Each row is a point. A path goes straight from each point to the next, and from the last back to the first. The post is the endless flat space through its rows: a point in 2 columns, a line in 3, a plane in 4, and so on, so that a path can go around it. How many times does the path go around the post? Going back the other way cancels.

Post, one row:
[[ -6 -12]]
Path, 22 rows:
[[-43 -23]
 [-38  59]
 [ 47  31]
 [ 49 -44]
 [  2 -69]
 [-43 -31]
 [-24  10]
 [ 39  13]
 [ 17  45]
 [ 15 -25]
 [ -7 -41]
 [-37 -15]
 [-36  51]
 [ 30  14]
 [ 61 -41]
 [ 27 -13]
 [ -6 -51]
 [-47 -13]
 [-38  53]
 [  2  30]
 [ 63 -19]
 [-19 -62]]
Times around: 4

Post (8 x 9):
[[  3   4 -61  14 -48  16   4  34 -40]
 [ -2   7  52   4 -37 -86   8  30  56]
 [ 26  -4 -42   3  -9  66  16 -51 -48]
 [-24 -30 -17  23 -53  25  -9 -45 -49]
 [  4  32  12  23  36  17  -3  -4  34]
 [  0 -16  13 -39 -14  30   8  33   5]
 [-36  -1  11  16  14 -31  -6 -51  63]
 [ 26 -27 -53  16  -5  51  -6 -11 -45]]
Path (26 x 9):
[[  45  -31  -47   -8  -14   60   -4  -19  -26]
 [ -58   77    7   12  -39   62   13   51   18]
 [ -12  -19   13   37  -18   68  -14   -1  -44]
 [   8   24    3   35   22  -29   -5  -12   73]
 [  -9  -69  -19   29  -65   59  -41   23  -60]
 [ -60   12   35   50   12   59    3  -83   20]
 [ -58  -27  -61    5  -21   31   -3    1   -8]
 [  17  -56  -11    7  -78   15    5   -9  -26]
 [  12  -12  -74   -2  -25   34  -31   19   -1]
 [ -24   22   26   -7   31  -39  -25    4   80]
 [ -41   12  -45  -11   39  -12   -1   28   31]
 [  12   32  -24   51   -9   14   21   68  -16]
 [  22  -16  -45   36  -34   37   -8   22    5]
 [   3   49  -93   75  -34  -28  -10    7   -7]
 [  65  -22    1   14  -30   30  -12  -14  -99]
 [ -50  -27   13  -10  -23  -26   16   23   -5]
 [ -70   -6  -48   -8   -7   14   32   44   48]
 [ -19  -71  -47  -10  -91  -24    7  -17   11]
 [  22  -47   27   20  -20  -26   20  -72  -15]
 [ -22  -97 -101    1  -91  -28  -22   13  -77]
 [ -20  -41   -5  -10   -1   34  -52  -36    1]
 [ -17  -61 -105  -48  -24   31  -13  -12  -42]
 [  -1   12   69  -22   45   17   11    7   27]
 [ -70  -15  -24   35   38    3  -11    7   58]
 [  21  -23   16    8    9  -19    6   -2   -4]
 [ -87  -27  -35  -25  -33   60  -47  -27  -34]]
Times around: 1
